Each row of a before or after table is a point. One or more steps were done to the points. Then noise was added and the rows were shuffled. The steps act on columns, c1 being the first. What was done? A step turns or swaps two columns, mirrors them in a line or flattens them onto one, adds a multiple of one to another, or multiplies or shifts one. Angles are multiples of 10 degrees, from the lower column toward the higher: turns from -170 to 170, lines from 10 to 170 but not 90. Use the fewest steps. Two steps may share a column if one is a turn and the other turns, adds or multiplies; they go together, in the order done. Otherwise the lowest column goes first.

Before:
[[ 4.6  6.5  1.6]
 [-6.4 -0.2  1.6]
 [-2.6 -0.6 -0.6]
 [ 0.6 -1.5  4.7]
 [ 1.6 -1.6  1.8]
 [ 3.7  3.2 -3.4]
 [ 1.2 -0.9 -3.7]
 [-1.9 -1.5 -0.7]
 [-1.5 -3.9 -0.5]
 [-4.3  0.9 -7.4]]
After, 10 rows:
[[-2.5  0.0 -1.0]
 [-1.7  0.4 -0.7]
 [ 2.8  0.3  1.9]
 [-9.2  0.0 -7.3]
 [-1.2  0.4 -3.9]
 [ 4.3  0.2  4.9]
 [ 1.0  0.1 -3.2]
 [-5.2  0.3  1.6]
 [ 5.7  0.1  1.4]
 [-2.6  0.3 -0.6]]
Steps: add 0.7 times c3 to c1; multiply c2 by 0

Before (14 x 4):
[[-4.1  1.7 -2.5  1.5]
 [ 0.8  0.1  9.3 -0.7]
 [ 3.2 -2.3 -0.6 -1.8]
 [-0.1  0.9  1.8  1.5]
 [-1.0 -0.6  4.4 -7.8]
 [ 3.9  2.2  0.9 -4.3]
 [ 2.6  1.6  1.2  1.4]
 [ 3.4 -4.7  1.1 -0.2]
 [-5.0  2.6  2.8 -0.9]
 [ 4.6 -4.7 -0.3 -1.5]
 [-3.2 -2.8  3.7 -0.1]
 [ 2.5 -2.2  0.6 -2.0]
 [ 0.9 -1.9 -1.7  2.7]
 [ 2.6  0.3  5.3 -2.5]]
After:
[[ 3.2 -4.6 -0.5  1.6]
 [-4.8  6.1 -3.0 -0.7]
 [ 3.8 -0.5 -2.8  3.3]
 [ 4.7 -7.8 -0.6  1.5]
 [ 2.6 -0.3 -0.3 -1.8]
 [ 2.6 -3.9 -1.5  1.4]
 [ 3.3 -7.1 -1.1 -0.5]
 [ 0.9 -2.6  2.8 -1.6]
 [-4.0  4.6  2.9  0.0]
 [ 0.8 -0.4 -8.6 -4.1]
 [ 2.5 -1.6 -6.0 -0.5]
 [-1.0  0.2 -7.7  4.7]
 [-3.2 -0.5 -3.1 -1.8]
 [-0.2  0.9 -1.0 -2.1]]
Steps: add -0.7 times c1 to c2; turn c3 and c4 by -150 degrees

Before, 12 rows:
[[ 1.8 -1.8 -2.5 -0.5  1.8 -2.4]
 [-0.8  1.2  0.6  2.5 -3.2  3.4]
 [-2.9  3.8  1.5 -2.8 -7.0  4.8]
 [-0.2  0.5  2.0 -0.9 -5.3  2.1]
 [-1.1  1.0 -0.1 -3.9  0.2  3.6]
 [-4.7 -0.4  3.3 -3.5 -2.9  2.3]
 [-3.9  0.8  4.1  2.3  2.8 -2.8]
 [ 2.1  5.3  0.2  3.5 -1.2  1.3]
 [ 2.9  1.7  1.4  2.9 -3.7 -2.2]
 [ 2.3  4.1 -4.5  0.6 -2.2  2.6]
 [ 0.4  2.1  3.8 -6.0  1.6 -0.6]
 [-3.1 -4.3  1.7  1.2  1.6  5.4]]
After, 12 rows:
[[ 0.3  0.7  8.0  2.5  3.3 -2.4]
 [ 3.9  0.4  3.7 -0.6 -5.9  0.9]
 [ 7.0  1.3  2.7  2.7 -3.3 -2.7]
 [ 0.9 -4.4  3.5  1.2  0.5  5.4]
 [-0.9 -0.5  6.7 -3.5 -3.3  2.1]
 [ 0.9  3.6  2.8 -2.4 -7.3  3.5]
 [ 3.3  0.8  1.3  2.4 -3.7  2.6]
 [ 6.3  4.3 -8.9  0.7 -2.8  1.7]
 [ 5.7 -1.9 -5.2 -0.2  1.9 -1.8]
 [ 6.0  5.3  0.4  3.5 -1.4  1.0]
 [ 3.2  1.0 -0.1 -3.8 -0.4  3.3]
 [ 4.5  2.1  7.6 -6.1  1.5 -0.1]]
Steps: shift c1 by 4.0; multiply c3 by 2; turn c5 and c6 by 10 degrees

Before (8 x 8):
[[-0.9  1.3 -0.4  2.4 -1.7 -7.5  1.6 -1.6]
 [-0.8 -4.7 -0.1  2.6 -7.8 -0.9 -0.9  0.2]
 [ 1.9  0.5 -0.8  7.7 -1.7  3.1 -0.6  1.9]
 [ 1.3 -2.9 -1.7  3.7 -3.0  0.1  4.6  1.9]
 [ 3.6 -4.4  1.2 -0.4  2.3 -2.1 -2.4 -0.5]
 [-1.5 -0.9 -6.0  6.4  1.0  0.1  0.3  2.3]
 [-3.3  3.6  2.6 -2.9 -1.9 -1.2  4.4 -7.8]
 [ 0.9  4.6  0.7 -7.4  1.8 -0.8  2.0 -1.2]]
After, 8 rows:
[[-0.7  1.2 -1.0  2.3 -2.5 -7.5  1.7 -0.9]
 [-1.3 -0.8 -3.8  6.4  0.8  0.0  0.4  5.0]
 [-0.7 -3.5  0.0  2.5 -7.2 -1.1 -0.9  0.3]
 [ 0.9  3.0  0.0 -7.1  0.7 -0.9  2.1 -1.7]
 [-3.5  2.5 -1.7 -2.8 -4.2 -1.4  4.4 -7.8]
 [ 3.4 -3.0  0.8 -0.6  3.4 -2.1 -2.3 -1.0]
 [ 2.4  0.4  0.1  7.6 -1.2  3.0 -0.6  2.0]
 [ 1.4 -2.1 -0.3  3.7 -5.6  0.3  4.5  2.7]]
Steps: multiply c2 by 0.7; turn c3 and c8 by -30 degrees; add -0.5 times c7 to c5

Before, 14 rows:
[[-1.7 -2.0 -0.4  1.8 -4.7 -2.3  2.4 -2.9  0.1]
 [-0.2 -2.9  0.2 -2.3 -1.1 -1.1 -0.4 -0.7 -4.7]
 [-2.1  0.3 -3.3  5.5  0.2  1.0  5.4  1.1 -2.1]
 [ 5.2  1.2  1.3 -4.3 -2.8 -0.4  2.4 -5.3 -2.9]
 [ 3.5  0.2  2.5  1.0 -0.7 -4.9  0.5 -0.7 -2.4]
 [ 2.5 -0.5 -1.6 -3.3 -1.5 -1.1  0.4  5.2  2.8]
 [ 1.8  4.5  3.7 -1.3 -3.7 -0.3  3.2 -0.3  2.2]
 [ 5.5 -0.1 -1.8 -2.4 -1.4  1.5 -2.8  2.4 -0.3]
 [ 1.3 -3.0 -3.5 -1.9  2.4  0.8 -1.4  0.6  4.5]
 [-2.2  0.3 -1.2 -0.5 -0.4  1.6  1.8 -2.3 -0.9]
 [-3.1  1.3 -3.2 -1.6 -6.9 -1.8  1.3 -1.0 -2.5]
 [ 2.1 -3.5 -0.1  1.3 -0.6  2.4  2.3  0.0  5.5]
 [ 4.7  1.9  0.3  1.5 -5.3  0.9  1.5  2.3 -1.0]
 [ 0.0 -3.4  2.1  1.9  3.3 -2.1 -0.5 -2.7  3.1]]
After, 14 rows:
[[  1.5   3.0   3.1  -3.7  -0.1   5.5   0.9   2.6  -0.8]
 [ -2.2   1.7  -1.4   2.8   4.8  -1.5  -2.0  -2.9   0.5]
 [ -0.3  -2.3  -4.7  -2.0   5.7   1.9   0.1  -0.5   5.6]
 [ -1.7   1.7   1.6  -2.5   7.2  -3.1  -2.9  -1.1  -6.3]
 [ -0.6  -4.2  -2.6  -7.0   5.8   5.3  -1.1  -5.3  -7.3]
 [  0.8   3.0  -1.1   2.5   4.4   4.5  -0.9   2.3  -2.5]
 [  0.9   0.7  -1.0   8.9  -0.6  -2.0  -6.3   1.2  -5.3]
 [ -4.9  -0.3  -2.2   1.6   1.2   3.6   1.3  -0.6  -5.8]
 [  1.6  -1.9  -0.3  -1.0   1.6  -2.3  -2.4  -2.3  -2.3]
 [ -2.1  -1.0  -1.1   3.1  -3.1  -0.2   1.7  -2.8   7.8]
 [ -0.9   2.3   0.2  -3.8  -0.1  -0.3   0.7  -0.7 -11.7]
 [  0.8   1.9   3.6  -2.8  -3.9   1.3  -1.3   0.6  11.3]
 [  2.4   3.3  -1.2   2.1  -1.3   1.8  -1.6   0.0  13.9]
 [ -1.3   5.9   1.2  -5.1  -1.5   2.4  -1.4   5.2   7.0]]
Steps: swap c1 and c6; add -1 times c8 to c2; turn c2 and c5 by 150 degrees; turn c3 and c7 by 140 degrees; multiply c4 by 1.6; multiply c9 by 2.5

Before, 11 rows:
[[ 3.9 -4.9  3.2 -1.7  5.1  7.6 -0.5  4.2  6.9  0.1 -0.2]
 [ 4.3 -1.6 -0.1 -2.7 -4.2  2.7 -1.2  1.8  3.3 -1.5 -0.8]
 [-1.9 -5.8  2.5  1.5 -1.6 -0.7  7.1  2.3  8.8  4.2  3.8]
 [ 2.2  2.4  5.3  0.2  2.3 -1.7 -0.6 -0.9 -0.8 -4.1  0.8]
 [ 2.3 -0.2  1.1 -3.1  2.1  0.1 -0.9  3.0  2.7  4.6  1.5]
 [-4.0 -1.3  5.2  3.1 -3.1  3.6  4.6  0.0 -0.7 -2.5 -1.5]
 [-3.3 -1.0 -0.7  1.1 -3.3  3.9  2.3  1.5  1.9 -3.3  2.4]
 [ 4.5  3.2 -0.7 -0.7  2.7  1.9  0.9  6.5  2.4 -2.8 -3.1]
 [-0.8  2.2  6.0 -6.5  5.6 -1.3  1.6 -4.3 -0.1 -1.5 -0.4]
 [-3.0 -4.1 -1.3 -4.9 -1.1 -1.5 -2.5  0.4 -1.3 -2.7 -2.0]
 [ 3.0 -4.5  3.8 -0.7 -3.2  0.5  6.8  1.3  1.1  1.1  5.9]]
After:
[[-5.8 -2.0 -0.9 -1.4  0.5 -3.1  0.2 -1.8 -3.4  0.5 -0.6]
 [-0.6  2.7 -2.3 -2.0 -3.1  1.5 -4.9  0.3  1.5  3.2  0.7]
 [-0.3 -0.4 -1.4 -0.2 -2.9 -2.0 -0.9 -1.1 -4.2 -5.6  0.6]
 [ 1.5 -3.9 -2.5 -5.6  2.8 -0.9  1.6  1.2  0.4 -0.3 -1.1]
 [ 0.1 -4.5 -1.1  2.0 -6.7 -7.6 -3.0 -3.8 -7.0  0.9 -0.1]
 [-1.6  3.3  1.1 -1.0 -5.0 -2.1  0.6  1.1 -7.0  2.5 -1.0]
 [-4.1 -4.2  6.1  0.3  0.4 -0.6 -4.9 -0.4 -1.8 -1.0  1.8]
 [ 4.4  1.9  0.8 -6.1 -3.9 -2.2 -6.3 -1.7  3.5 -1.9 -0.1]
 [ 0.1 -6.4  6.4  3.3  2.3  1.4 -3.6 -6.3 -6.5 -3.3  1.2]
 [ 0.5 -0.8  2.2  1.0  4.7 -2.6  0.6 -1.1 -2.3  4.3  1.5]
 [ 1.2 -1.4  3.8  2.9  5.0 -1.4 -5.8  0.8  0.2  4.5 -0.7]]
Steps: turn c1 and c5 by -140 degrees; turn c3 and c7 by -100 degrees; turn c4 and c6 by 150 degrees; turn c4 and c10 by -150 degrees; mirror c8 and c9 in the line at 150 degrees; multiply c11 by 0.4
